Rows are points. The points of each table are mixes of a few directions, plus a little noise. Count the directions of each table, and those that both share. Where both have some left over, give the other angles between the two spaces (their principal angles), to ten degrees, smallest first.
(in the rows, 128 means zero)

First:
[[117,136,110],
[131,130,118],
[212,85,204],
[108,144,89],
[73,144,120]]
Second:
[[167,196,114],
[145,157,122],
[109,95,134],
[68,24,149],
[144,155,123],
[134,139,126]]
Directions: first 2, second 1, shared 0; angles 60

First:
[[185,164,53,143,137,99,173,98],
[87,105,177,121,119,134,120,145],
[69,108,181,121,123,158,146,129],
[127,128,130,118,146,187,86,125],
[123,107,157,126,109,59,123,165],
[205,189,21,178,106,132,119,61],
[99,95,178,89,157,128,129,172]]
Second:
[[215,157,74,123,107,116,39,141],
[165,142,91,93,167,114,193,135],
[92,104,155,127,162,157,114,135],
[134,147,89,149,151,192,118,83],
[124,91,128,129,202,81,134,159],
[111,148,152,148,20,83,166,112],
[100,94,177,111,139,105,114,168],
[81,139,156,144,75,176,148,91]]
Directions: first 4, second 5, shared 4

First:
[[160,161,125,96,175,111,108,118,143,138,106,120],
[160,138,107,124,100,174,136,126,249,242,76,221],
[125,124,138,128,145,107,125,126,89,91,139,105],
[126,100,128,149,126,98,122,125,100,110,148,142],
[129,116,127,141,149,99,116,132,96,103,144,126],
[140,142,137,125,174,120,120,141,114,111,114,122],
[107,124,124,138,123,127,125,138,100,103,154,98],
[116,132,103,122,116,111,108,121,113,120,167,88],
[107,99,161,121,39,162,180,92,137,133,116,142],
[110,143,131,137,133,171,140,161,138,128,118,115]]
Second:
[[147,135,108,113,107,169,105,146,88,114,96,151],
[66,126,142,135,145,89,130,96,150,170,125,95],
[152,137,163,146,117,90,107,143,207,103,166,141],
[93,117,102,101,131,162,125,119,89,106,132,149],
[136,115,139,135,142,84,154,126,164,161,116,80],
[173,139,117,143,132,180,154,132,72,91,172,172],
[184,109,107,99,112,139,130,168,133,107,92,121],
[73,146,145,151,137,110,119,93,121,171,126,114]]
Directions: first 5, second 5, shared 0; angles 60, 70, 70, 80, 90

First:
[[127,125,140,129,121,121,132,99,128,121,113,166,156,167,150,152,146,159,116,128],
[130,131,114,127,137,136,123,163,129,137,146,82,94,81,102,98,106,91,143,128],
[132,137,92,125,151,149,117,218,130,151,175,12,42,7,61,52,72,34,166,126],
[126,124,142,129,119,120,132,93,127,119,109,173,162,176,154,157,150,165,113,129],
[126,123,148,130,116,116,134,78,127,115,102,192,176,195,165,170,159,180,107,129],
[129,130,119,127,133,133,125,150,128,134,140,99,107,98,111,109,114,105,137,128],
[128,127,130,128,127,126,129,122,128,126,125,135,133,136,132,133,132,134,126,128],
[127,127,131,128,126,126,129,119,128,126,123,139,136,140,134,135,133,137,124,128],
[127,126,135,128,123,124,131,109,127,123,118,153,146,153,142,144,140,148,120,129]]
Second:
[[121,133,138,123,119,130,123,125,126,127,128,128,141,141,129,130,134,134,124,135],
[117,139,146,117,112,130,118,121,125,126,129,128,154,154,132,134,140,140,121,140],
[150,108,93,149,161,123,147,141,134,133,126,127,79,79,122,118,104,105,143,103],
[153,104,87,153,165,123,150,142,136,132,126,127,70,71,120,116,99,101,145,99],
[98,155,175,100,85,134,102,111,120,122,131,129,195,194,136,142,161,160,108,161],
[152,106,89,151,163,123,150,142,133,133,126,128,73,74,120,116,101,102,144,102],
[136,120,114,136,140,126,135,133,130,130,127,129,109,110,126,125,119,119,133,118],
[164,94,71,162,180,120,159,149,138,135,124,127,46,48,118,111,88,89,152,89],
[76,177,211,77,51,139,82,98,113,117,134,129,246,244,143,153,186,184,93,186],
[116,139,147,117,111,131,118,121,124,125,129,128,155,154,131,134,141,140,120,141],
[123,133,136,124,120,129,124,126,126,126,129,128,140,140,129,131,133,134,125,133]]
Directions: first 1, second 1, shared 0; angles 50

First:
[[126,140,122,126,135,122,124,132,126,135,133,129,130,128,120,134,135,136,124,140,129,113,121,128,125,127,128,126,129,127,122,142],
[125,145,120,124,138,120,123,134,126,138,135,130,131,128,117,136,138,139,123,145,129,107,119,129,124,127,128,126,130,127,119,148],
[127,136,124,126,133,124,126,131,127,133,131,129,130,128,122,132,133,133,125,136,128,118,123,128,126,128,128,127,129,128,124,138],
[146,30,176,148,71,176,157,96,142,69,87,117,109,129,192,82,69,64,158,31,124,249,182,123,151,133,130,139,116,134,179,12],
[130,117,133,130,122,134,131,124,130,121,123,127,126,128,135,123,121,120,132,117,127,142,134,127,130,128,128,129,127,129,134,115],
[121,164,110,121,149,110,117,140,123,150,143,132,135,128,104,145,150,152,117,164,130,83,108,130,120,127,127,124,132,126,109,171],
[129,122,131,129,125,131,130,126,129,124,126,127,127,128,132,125,125,124,130,122,128,135,131,128,129,128,128,129,127,128,131,121],
[120,169,108,119,152,108,116,142,122,153,145,133,136,128,101,147,152,155,115,169,130,77,106,130,118,126,127,123,133,125,106,177]]
Second:
[[117,114,136,120,137,123,117,135,123,142,136,112,127,107,141,124,144,133,139,128,143,127,135,140,140,138,132,123,134,120,120,131],
[117,131,129,125,134,133,109,142,138,141,137,107,121,110,129,140,154,149,127,145,138,136,131,152,126,135,140,122,138,133,102,142],
[160,172,102,154,100,146,158,111,147,86,106,174,129,189,87,144,84,117,91,134,82,135,106,99,87,99,118,140,113,154,145,124],
[144,145,117,139,115,133,145,117,133,108,117,152,130,157,112,131,104,118,114,126,108,129,118,110,113,115,121,134,120,137,141,123],
[108,96,146,110,147,115,110,138,112,155,142,99,129,88,157,114,154,132,155,121,159,121,143,144,158,147,133,121,137,108,121,128],
[103,120,137,117,145,131,92,153,138,159,148,83,117,84,141,142,180,163,137,151,155,139,138,173,136,146,150,116,147,129,84,150],
[102,93,149,107,151,114,102,143,113,163,146,90,127,78,160,116,165,138,157,125,165,123,145,152,160,151,137,118,141,108,113,132],
[126,151,118,136,125,144,115,140,150,128,131,117,118,129,112,152,147,153,111,153,122,143,122,150,108,125,142,125,135,146,98,146],
[148,124,125,133,117,120,160,106,112,105,113,166,140,160,124,108,83,93,128,101,111,115,123,87,130,116,107,138,111,121,171,105],
[157,133,119,139,109,122,172,98,113,93,105,182,142,178,116,108,66,84,121,97,98,113,118,74,122,108,101,142,105,124,183,100]]
Directions: first 1, second 2, shared 0; angles 60

First:
[[108,80,138,65,237,165,156,121,153,47,215,149,134,158,203,89,80,154,119,110,114,161,109,151,127,107,202,97,105,154,108,114],
[97,128,135,164,133,119,135,151,97,95,110,115,167,136,156,127,125,129,101,99,101,145,119,124,126,142,104,140,110,123,152,163],
[95,125,134,166,132,114,135,153,94,94,119,110,171,138,160,129,120,125,102,97,103,147,122,118,127,154,109,139,106,117,156,159],
[142,160,90,180,90,116,109,126,112,161,44,118,121,126,79,150,173,103,121,97,116,116,131,157,125,104,92,155,143,162,143,144],
[121,155,148,182,33,83,114,150,92,178,96,96,153,101,102,162,144,109,132,151,143,107,147,66,136,198,67,146,127,61,158,141],
[158,157,138,131,43,105,107,114,136,210,116,115,100,88,77,166,155,105,162,174,172,77,155,83,140,173,98,127,152,82,121,101],
[85,139,130,165,154,130,135,133,101,84,119,96,168,119,195,167,150,89,97,52,100,103,124,122,146,179,109,125,107,127,149,160],
[143,99,178,33,185,173,152,113,182,111,192,186,85,121,140,71,83,201,147,211,145,141,109,141,112,61,158,95,143,123,73,119],
[184,101,47,135,92,91,100,131,128,175,127,128,109,191,29,92,106,120,158,143,147,197,151,151,114,93,201,157,130,172,147,54],
[147,135,143,61,182,182,137,87,184,127,141,166,71,102,139,126,144,145,143,146,139,86,114,167,129,70,141,97,157,161,73,124]]
Second:
[[111,117,119,146,157,130,136,144,111,90,115,131,151,152,144,108,117,140,105,100,99,162,114,151,118,105,129,138,114,151,142,152],
[127,127,128,130,130,128,128,129,127,125,127,128,129,129,129,127,128,128,127,126,126,130,127,129,127,127,128,128,128,130,129,129],
[138,134,133,119,113,126,124,120,137,148,134,127,116,116,120,138,134,122,140,142,143,111,135,116,133,140,127,122,136,116,120,116],
[101,111,114,156,173,132,139,152,101,68,108,132,164,165,153,97,110,146,93,86,83,180,106,163,113,91,130,145,107,165,150,164],
[105,114,117,151,165,131,138,149,107,78,111,131,158,159,149,102,114,143,99,92,90,172,110,157,116,97,131,142,110,158,146,158],
[130,129,129,126,125,128,127,126,129,131,129,128,126,126,127,130,129,127,130,131,130,125,129,126,129,130,128,128,130,126,127,126],
[184,162,157,72,38,119,105,79,181,249,169,121,55,53,77,190,162,92,199,213,218,24,171,57,158,201,122,95,171,55,83,56],
[80,99,103,176,205,135,148,171,83,24,92,134,191,193,172,75,99,159,66,55,51,218,91,189,103,65,132,157,91,192,166,191],
[105,114,116,152,166,131,139,149,105,76,111,131,159,160,150,102,113,143,98,91,90,173,110,158,115,97,130,142,110,159,147,159],
[182,161,156,73,40,120,105,80,180,246,168,121,57,55,78,189,161,92,198,212,216,26,171,59,157,199,122,95,170,56,85,56],
[148,140,139,107,95,125,120,110,147,172,143,126,101,100,109,151,141,114,155,160,162,90,144,101,139,155,126,115,144,101,112,101]]
Directions: first 5, second 1, shared 1

First:
[[127,119,119,104,75,100,153,123,182,126,146,132,89,121,93,138,122,139,111,124,107,207,174,154,198,103,90,100,81,164,131,174],
[127,156,114,152,135,152,126,112,115,108,127,131,140,124,128,120,113,121,137,137,120,112,115,125,126,130,151,148,123,128,132,132],
[129,157,124,151,142,141,128,116,113,122,119,126,144,123,130,126,114,117,129,140,122,112,113,123,115,128,144,145,130,124,134,115],
[128,110,138,111,130,115,135,137,135,134,115,121,130,121,131,141,123,118,105,131,131,134,126,139,113,109,96,123,130,119,155,119],
[126,115,129,120,134,132,127,133,124,122,119,126,135,125,136,131,122,120,118,129,133,116,118,134,109,119,116,134,133,116,150,123],
[123,123,111,135,127,159,114,123,117,101,142,139,129,136,134,109,132,137,153,118,133,101,123,122,131,146,159,141,128,126,118,149],
[126,74,143,96,133,117,113,156,126,143,133,129,120,143,145,126,159,143,135,106,154,110,130,122,110,143,120,111,153,113,115,122],
[142,148,167,138,150,74,131,143,122,204,122,114,129,138,126,143,161,138,128,131,135,149,137,100,122,148,130,97,160,133,72,70],
[124,149,106,147,127,162,126,109,119,92,129,134,138,122,127,117,106,120,135,135,118,110,116,133,129,125,148,153,114,128,145,146]]
Second:
[[141,140,132,88,108,152,138,71,145,163,146,147,87,117,140,143,136,115,114,111,112,113,105,139,116,139,131,145,127,110,116,115],
[135,135,130,109,119,140,133,100,137,145,137,138,108,123,134,136,132,122,121,119,120,121,117,134,122,134,130,137,128,119,122,122],
[127,127,128,130,129,127,128,131,127,127,128,127,130,128,127,127,128,129,129,129,129,129,129,127,128,128,128,127,128,129,128,129],
[127,127,128,131,130,126,127,132,127,126,127,127,131,129,127,127,128,129,128,129,129,129,130,127,129,127,127,127,128,130,129,129],
[140,139,131,91,109,149,136,76,143,159,145,145,91,118,139,142,135,116,115,112,113,114,107,139,117,138,131,144,127,112,118,116],
[114,114,124,172,150,102,118,191,109,90,108,107,173,140,115,110,119,142,143,146,146,145,153,115,140,116,124,109,129,148,140,142],
[131,131,129,117,123,134,130,112,133,138,133,134,117,125,131,133,130,125,124,123,123,124,121,131,125,131,129,133,127,123,125,125],
[135,135,130,106,117,141,133,97,137,147,138,139,105,122,135,137,133,121,120,119,119,120,116,134,121,134,130,137,127,118,121,121],
[120,120,126,152,140,114,123,162,117,108,117,116,153,135,121,118,123,136,136,139,138,137,141,121,134,121,126,118,128,139,134,136],
[138,137,130,99,114,145,135,88,140,152,141,142,99,120,137,140,134,119,119,116,116,117,112,136,120,136,130,141,127,115,120,119],
[100,100,121,212,171,78,108,249,91,55,90,87,215,151,103,95,111,155,157,165,163,159,177,103,153,105,121,92,130,166,152,154]]
Directions: first 4, second 1, shared 0; angles 90

First:
[[165,121,189,138,94,86,65,158,103,132,100,144,99,71,105,93,80,167,127,126,91,146,170,111,138,68,153,132,171,100,58,79],
[158,122,177,136,100,94,77,153,108,132,105,140,104,82,109,101,89,159,127,126,99,142,163,115,135,80,148,132,163,106,72,88],
[109,132,96,123,145,149,160,113,141,126,142,120,143,157,140,145,153,108,129,129,147,120,106,137,123,159,116,126,106,142,165,153],
[172,119,201,139,87,77,52,164,98,134,94,147,93,60,100,87,70,175,127,127,85,149,178,109,140,56,158,133,180,94,43,69],
[161,121,182,137,98,90,70,155,106,133,102,141,102,76,107,97,85,163,127,127,95,144,166,112,137,74,151,131,167,103,64,84],
[74,139,41,115,177,188,218,86,165,121,169,106,170,210,161,177,198,72,130,130,180,103,68,151,115,213,92,122,66,168,229,199],
[162,121,184,137,96,89,70,155,105,133,102,143,101,75,107,96,83,164,128,126,95,144,166,112,137,72,150,132,167,102,63,83],
[75,140,40,113,177,189,219,85,165,121,169,105,170,211,162,178,198,71,129,130,180,103,68,152,114,214,92,122,65,169,230,199],
[115,130,107,125,140,143,150,118,136,126,138,123,138,148,136,140,145,115,128,129,140,122,114,134,124,148,119,127,113,138,152,145],
[87,136,62,117,165,174,197,96,156,123,159,111,160,191,153,165,181,85,129,130,167,109,82,146,117,193,101,123,81,159,206,181]]
Second:
[[125,132,96,78,142,89,163,129,154,164,163,148,115,148,148,111,185,121,140,126,171,74,179,169,112,130,150,101,127,138,173,172],
[134,130,110,83,133,84,146,135,146,162,153,149,109,133,141,106,170,130,139,126,159,82,184,162,116,116,154,104,136,131,154,158],
[135,119,195,224,99,196,58,129,78,62,61,92,150,85,88,156,16,145,105,131,44,230,35,49,159,120,88,179,134,107,37,41],
[106,130,115,164,139,188,141,108,123,95,118,101,159,149,127,164,112,108,118,131,116,161,57,105,134,166,93,148,100,138,137,124],
[166,118,204,163,88,106,49,156,90,115,83,134,106,62,95,103,51,170,121,127,70,173,142,91,145,68,141,146,171,95,36,57],
[89,136,66,122,164,175,193,97,153,121,156,110,160,187,151,166,176,87,129,130,164,114,81,143,119,191,101,125,83,157,200,177],
[107,133,88,113,149,144,170,112,147,132,150,123,142,163,145,144,165,105,131,129,155,109,114,145,120,162,119,121,104,146,176,163],
[161,125,149,77,110,41,107,158,134,175,141,167,83,95,129,75,148,158,142,124,143,81,231,161,119,70,180,100,169,112,112,132]]
Directions: first 1, second 2, shared 1

First:
[[113,139,146,164,105,80,161,117,113,121,161,103,143,121,64,110,166,141,146,123,73,138,138,55,129,132,126,155,165,118,166,177],
[135,121,126,112,138,139,113,139,126,125,138,140,128,132,145,139,119,138,126,126,142,145,119,155,110,113,138,119,143,120,115,117],
[104,123,149,186,69,105,156,79,156,118,68,151,133,152,100,81,174,113,139,122,77,30,157,93,178,203,148,160,7,190,180,140],
[128,132,123,103,132,141,119,132,126,139,143,123,120,131,148,148,103,142,119,135,143,153,117,156,119,115,138,142,152,114,110,126],
[140,119,131,121,148,133,110,149,122,115,142,148,138,128,133,131,132,132,136,118,142,149,120,142,100,103,128,102,151,120,118,115],
[134,144,141,111,147,129,95,144,130,138,110,148,124,102,116,140,94,133,136,109,188,145,120,142,145,86,87,143,136,117,122,96],
[134,125,123,130,141,124,133,139,117,122,149,116,133,127,125,129,138,126,130,131,118,147,127,115,109,121,129,110,160,114,125,138],
[129,141,97,107,136,143,155,118,122,156,131,62,108,117,150,145,102,106,95,155,128,135,129,120,149,142,111,131,144,111,106,140],
[126,113,125,117,117,148,122,124,136,124,135,145,127,154,164,133,130,142,123,134,116,123,122,167,108,142,169,126,112,136,117,125],
[140,124,124,128,149,135,117,138,131,123,105,139,129,123,136,121,127,107,127,122,152,113,130,135,131,123,107,97,106,135,122,103]]
Second:
[[131,136,115,123,118,126,146,123,129,124,124,130,132,123,124,136,119,128,123,136,135,122,132,109,129,120,129,135,130,136,113,124],
[106,136,145,100,78,137,111,106,141,146,152,158,116,152,143,157,92,196,128,130,128,151,108,183,123,125,191,220,134,126,123,140],
[143,118,121,152,170,123,131,146,117,117,112,106,135,113,117,103,160,76,130,121,125,112,141,95,133,132,80,55,122,124,140,119],
[116,138,130,107,89,133,129,112,139,136,139,148,123,140,135,151,101,169,124,136,132,140,118,152,124,122,169,189,134,133,115,133],
[135,104,155,152,175,130,85,152,116,131,129,112,122,131,131,96,164,102,139,104,107,131,125,154,130,151,97,73,119,105,175,132],
[133,137,109,125,121,125,156,123,130,121,119,126,136,117,120,133,122,118,122,139,140,118,137,95,129,118,122,123,130,141,107,121],
[142,104,142,160,187,125,102,155,112,124,118,101,128,119,124,91,172,77,137,108,112,120,135,123,131,145,76,44,118,112,165,125],
[113,112,167,125,129,138,75,130,129,147,149,138,111,153,145,122,129,164,138,108,107,154,110,201,125,147,156,157,126,106,166,145],
[127,131,125,124,120,129,133,124,130,127,129,132,129,129,128,134,121,134,126,130,131,128,129,127,127,125,135,139,130,131,121,128],
[120,137,128,114,103,131,132,116,135,133,137,141,126,134,131,143,110,155,127,134,131,134,122,141,127,124,154,166,132,132,116,130],
[143,154,71,127,115,117,207,118,131,103,100,121,152,97,103,142,118,90,112,158,159,97,153,26,130,97,102,104,133,162,68,106]]
Directions: first 5, second 2, shared 1; angles 70

First:
[[119,212,132,121,118,12,249,169,154,108,153,40,37,71,123,144,146,190,161,79,196,128,158,121,39,135,225,110,142,188,200,154],
[132,134,197,144,122,203,146,185,149,141,170,144,188,150,138,142,62,72,230,163,100,97,39,123,198,145,158,146,70,116,140,79],
[100,65,176,112,121,139,125,107,120,112,120,120,185,178,101,137,126,123,167,183,133,174,172,158,100,99,84,157,145,69,137,133],
[150,161,98,134,111,138,93,139,137,132,135,158,123,91,142,139,109,124,124,109,123,102,107,109,154,163,149,108,102,136,111,108],
[125,81,113,141,178,147,108,94,98,144,102,128,122,172,137,102,172,119,46,127,100,140,141,141,137,93,70,125,164,137,104,146],
[135,149,101,128,124,102,123,122,129,126,124,125,102,104,132,131,139,146,105,107,140,126,144,121,110,139,139,113,133,141,126,136],
[128,127,108,111,104,155,104,121,138,126,117,172,133,115,124,95,118,124,128,127,114,105,88,106,169,132,119,157,114,129,107,138],
[108,111,122,119,156,112,171,111,120,131,108,108,90,147,123,80,171,144,85,117,125,131,119,127,121,89,110,157,161,161,132,173],
[155,112,104,146,120,146,30,107,111,130,123,158,173,124,137,182,112,114,107,142,119,149,185,144,121,159,99,78,121,76,96,85]]
Second:
[[152,183,140,193,232,99,197,215,162,147,195,35,140,163,139,247,94,178,170,126,118,194,174,131,98,115,205,39,97,178,179,77],
[118,166,122,101,78,51,171,109,115,110,108,100,52,70,126,91,169,139,115,87,183,94,132,130,67,142,153,142,162,145,147,162],
[117,143,126,99,79,83,150,104,116,112,108,124,76,84,125,85,159,126,117,102,167,95,124,129,93,141,135,153,154,132,137,159],
[150,109,94,144,157,173,51,112,116,145,104,157,177,165,125,145,125,120,95,141,84,150,117,121,166,108,72,118,119,108,75,103],
[110,70,155,117,115,201,101,122,136,128,138,186,178,152,128,101,97,96,150,169,99,120,109,131,188,134,103,163,109,98,120,132],
[123,164,153,142,146,84,204,170,148,125,166,72,98,115,134,160,120,153,163,116,155,138,153,133,89,136,194,101,123,161,181,126],
[101,96,155,96,77,147,138,110,129,113,128,166,123,110,127,73,124,103,145,140,140,94,112,132,144,145,125,175,133,111,138,158],
[149,131,69,115,108,119,47,71,92,132,63,153,119,118,120,101,171,121,58,106,120,117,111,118,125,113,59,138,153,109,63,131],
[116,82,160,134,141,196,119,144,145,133,156,164,183,162,130,130,86,108,161,169,96,137,120,131,182,130,123,141,100,110,133,119],
[144,137,105,140,148,127,102,124,121,137,115,122,137,139,126,146,134,135,107,123,116,142,129,124,128,116,110,112,129,128,107,114]]
Directions: first 5, second 3, shared 1; angles 30, 40
